Every row gives one point. Any point is a mix of the corners, with weights that add up to 1. It lies inside the corners' shape when no weight is negative. Say inside or outside, and name the corners with a negative weight.
In the rows, zero is written as 128.

Corners:
(1): [193 100 179]
(2): [156  65  85]
(3): [ 45 204 122]
(4): [179 125 107]
Points:
[156 106 153] -> outside (4)
[173 141 153] -> outside (2)
[145 157 147] -> outside (2)
[175 110 156] -> inside
[123 158 149] -> outside (2)
[ 94 152 124] -> outside (4)
[235  48 129] -> outside (3)

Corners:
(1): [106 192  82 219 106 213 185  50  45]
(2): [117 129 175  50 126 233 221  63 112]
(3): [110  56  97 182 129 113 113 168 166]
(4): [ 76 119 152 106  80 134  85 221  97]
(5): [ 58 158  86 103 128 141 121 138 108]
(6): [224 131  66 184 180 131 117  66 127]
(7): [178 172 149 108 206 198 242  85 158]
(8): [ 49 125 187 109 119  96 108 132 114]
(9): [ 94  98 121 101  77  80 157 182  89]
(10): [166  79  73 189 222 121 117 117  95]
Points:
[109 160 107 121 139 159 153 107  94] -> outside (3)
[140 102  96 166 182 132 131 117 100] -> inside
[ 83 125 143 114 116 140 154 158 110] -> outside (6)
[106 112 130 142 153 120 125 124 106] -> inside

Corners:
(1): [126 141 163  92 152  98  57 162 101  85 102 101 146  82]
(2): [188  98 151  79 123 107 100 126 105  76  37 154 127 122]
(3): [115 139 200  95 119 102 165 164 125 172 114 112 142 116]
(4): [109 125  96 105 142 100 159 155 118  62 127 146 119 136]
(5): [145 102 132  95 133 153 148  14 132  56 129 127 149 178]
(6): [144  98  76 149 142 114 164 168 199 162 127 111 161 157]
(7): [119 165  79 143  73 124 140 158 143  80 103 108 162 144]
(8): [156 117  98 153 140 190 159 163 124  66 125 145 154 120]
(9): [150 141 111  78 118 159 166 139 146  47 156  92 149 143]
(10): [115 128 108 171  75 187  80 170 181 130 146 125  65  96]
(11): [175 126  92  97  89 179 156 128  93 192 143 159  98  91]
(12): [204 166 111 111 142 133 169 138 126 181 147 195 120 149]
(13): [191 161  94 172  80 149 177 157 125 187 123 120  68  79]
(14): [126 136  88 137 135 115 174 180 104 128 125 105 119 209]
(15): [111 172 112  88 129 173 161 104 156 249 101 124  40 125]
Points:
[135 134 122 123 125 131 135 147 139 105 116 124 119 133] -> outside (11)
[145 126 111 121 126 134 146 146 121 111 111 126 123 152] -> inside
[139 134 117 105 125 138 154 136 122 109 115 112 129 127] -> outside (10, 12)
[135 136 111 126 122 151 148 150 136 137 121 126 112 134] -> inside
[175 126  99 191  98 180 136 151 121 123 188 132 173 121] -> outside (2, 4, 9, 15)
[150 139 128 102 110 136 135 124 130 136 124 129 117 105] -> outside (8, 14)
[132 134 110 134 110 151 126 153 142 127 129 123 103 130] -> inside
[131 152 101 133 109 143 157 194 142 155 144 115 117 115] -> outside (2, 5)
[158 152 135  71 132 141 163 110 103 115 109 143 120 122] -> outside (6, 10, 14)

Corners:
(1): [103  86 120  90  64 158  46 114  45  72  64  76 191 194 153  29  48 193
 178 153]
(2): [ 32 137 181  97 126 107  85 164 110  95 161 114 172  84 163 103 128 109
  71 186]
(3): [184  84  99 143 143 103 159 177  37  84  96 143 108 170  67 183 147 173
 192 147]
(4): [ 60 111 117 155 205 194  99 114 135 152  15 151 113 188 206 131  72 171
 127 128]
(5): [ 80 176  73 142  78 117 190 176 158 155 136 121 116 109 175 217  93 181
  80 137]
(6): [ 86 163 188 159 122 171 166 100 151 120  97  93 135 141 186 107 173 212
 179 139]
(7): [ 53  82 191 227 149  74 127  69  93 136 117 103  77 111 202 107 122 138
 168  39]
(8): [147  86  42 165 151 110  44 124  74 170 182 150  36  91 134  40 185 141
 191 158]
(9): [156  35  37 193 173 149 155 177  77  89 209 146  72  79  34  37  37 102
 190 194]
(10): [ 86 189 128 117 138  84  91 124 224 118 201  91  87 177  89 151 167  91
  69 101]
(11): [117 141 181 200 121 180 150 154  89 141  67  85 191  79  68 205  87 175
 179 195]
(12): [212  98  86  67 187 133  75  68 142 110  41 128  83 136 157 177  81 163
 128 140]
(13): [135 141 148 171 178 205  44 119 130  86 186 176 151 114 179 158  39  57
 142 147]
(14): [ 48 168 161  91  27  77  98  75  76 173 144 171  77  76 165 156 107 185
 133  36]
(15): [175 154 128  78 174 132 142  88 112 161  41  98 155 191  96 124 135 176
  93 127]
(16): [112 117 142  71  99 192  92 182 116 211 192 130  49 139 157 170 177  94
 194 146]
(17): [121  79  51  79  85 170 106  63 214 183 216 199  96  90  66 158 174  55
 121  39]
(18): [152 158 140 200  98 224  99 172 189 103 206  55  55 132 110 159 157 142
  64 124]
(19): [119  42 184 217 175 114  63 134 181 196 142 145  85 176 211  21 182 191
 133  81]
(20): [190 127 135 187 146 229  95 205 191  96  54 167 189 101  51 108 114  34
 138 104]
(21): [ 43  94 170 229 155  90 177  63 174 139 130 149  65 186 213  77 123  75
  64 173]
Points:
[121 122 125 131 125 146  99 126 122 141 135 138 101 123 141 136 122 131
 143 123] -> inside
[106 117 131 138 131 139 113 128 140 132 133 132 115 132 128 146 109 116
 117 121] -> outside (6, 8)
[134 113  91 108 152 179  78 134 185 135 153 133 101 151 139  99 133  94
 112 146] -> outside (3, 7, 11, 14)
[113 109 126 144 135 140 117 131 129 142 125 126  98 134 134 116 129 136
 139 132] -> outside (13)
[103 115 120 134 106 136 110 145 109 130 136 114 112 143 124  99 130 158
 144 113] -> outside (11, 12, 13, 21)
[ 78 105 131 112 108 104 105 114  97 161  78 132 135 160 150  99 127 149
 139 119] -> outside (6, 9, 12, 13, 18)
[125 100 116 159 155 154 120 135 134 126 128 124 107 139 130 116 111 126
 135 149] -> outside (14)
[110 113 123 150 137 122 119 110 128 136  99 127 107 131 141 116 121 162
 126 117] -> outside (13, 16)

Corners:
(1): [ 74 160 130 139 168 121  66 158 166  75  80 121 216 155  77  76  64 139
 174 116]
(2): [128 100 142 215 172 148  53 129 146 152 144 151 161  91 138 129 172 148
 172 111]
(3): [ 36 130 156 134 126 169 140 151 134 134 119 146 147 204  93 105 147  66
 170  87]
(4): [145 100 102 186  75  74 101  74 158 132 147 183 196  58 104 160 148 107
  73 112]
(5): [120 149 181 137 125 166 103 111 105 171 178 168  91 175 119 130  30 215
 130 124]
(6): [147  82 123 148 147 105  44  96 144  86  42 136 147 188 106 137 121 116
 187 125]
(7): [ 67  99 168 133 118 121  96 197 103 151 114 173 129 145 123 143 134 146
 120 189]
(8): [116 144 132 141 152 193 118 227 134 106  61 114 169 178  65 176 115 155
 182 107]
(9): [109  80 177 120  88  81 148 128 101 133 166  77 120 133 119 127 132 187
 125 114]
(10): [ 56  82 154  74 125 184 105 173  82 116 121 101 162 142 141 164  20 120
 191 129]
(11): [122  96 110 154 249 118 119  92 170 150  98 121 142 140 100 178  99  98
 175 134]
(12): [167 155  10 205 161  81  85  80 158 146 154 126 146  97 165 136 174 115
  82  54]
(13): [219 117  20 121  87  89  89  50 237 130 181 179 145  59 153 107 198 111
 135 116]
(14): [155 139  89 132 113  90 135  63 130 135 122 185 194  53 184 112 187 185
  89  91]
(15): [124 136 152 145 137 176  87 136  46 169 144 113 141 165  77 105 123 141
 123 187]
(16): [226 187 129 147 113  52 116  74 158 148 207 196 171  83 172 143 178  98
 146 127]
(17): [ 38 155 133 125 124 107 122 113  99 112 113 122  92 116  76 178  93 147
 187 140]
(18): [107 111 133 121 190 150 111 160 131  48 123 157 126 121  99  70 133 109
 117 123]
(19): [199  94  77 194 103  78 120 136 145 185 125 175 141  59 148  97 133 130
 161  75]
(20): [121 145 179 201  48 140 144 101 128 166 166  83 107 166 147 161  87 170
 114 188]
(21): [115 163 159  94 136 163  62 157 114 141  51 126 130  96  63 140 108  98
 136  71]
Points:
[102 110 121 150 135 123 106 116 131 127 130 134 142 131 121 128 112 139
 143 130] -> outside (8, 16, 21)
[111 126 147 146 105 133 105 135 120 135 122 147 136 135 108 117 122 162
 136 126] -> outside (10, 11, 12, 16)
[132 120 122 147 132 122 108 130 132 128 121 147 142 113 121 119 125 131
 140 113] -> inside
[134 118 129 153 139 129  94 132 138 133 124 139 148 141 115 128 123 123
 147 121] -> outside (14, 17)
[140 138 111 153 160 105  66 118 135 149 127 141 140 140  98 108 136 117
 164 112] -> outside (4, 8, 10, 14, 18, 20)
[140 115 109 168 126 105 104 108 141 134 142 150 160 110 130 137 131 145
 128 123] -> outside (3, 21)
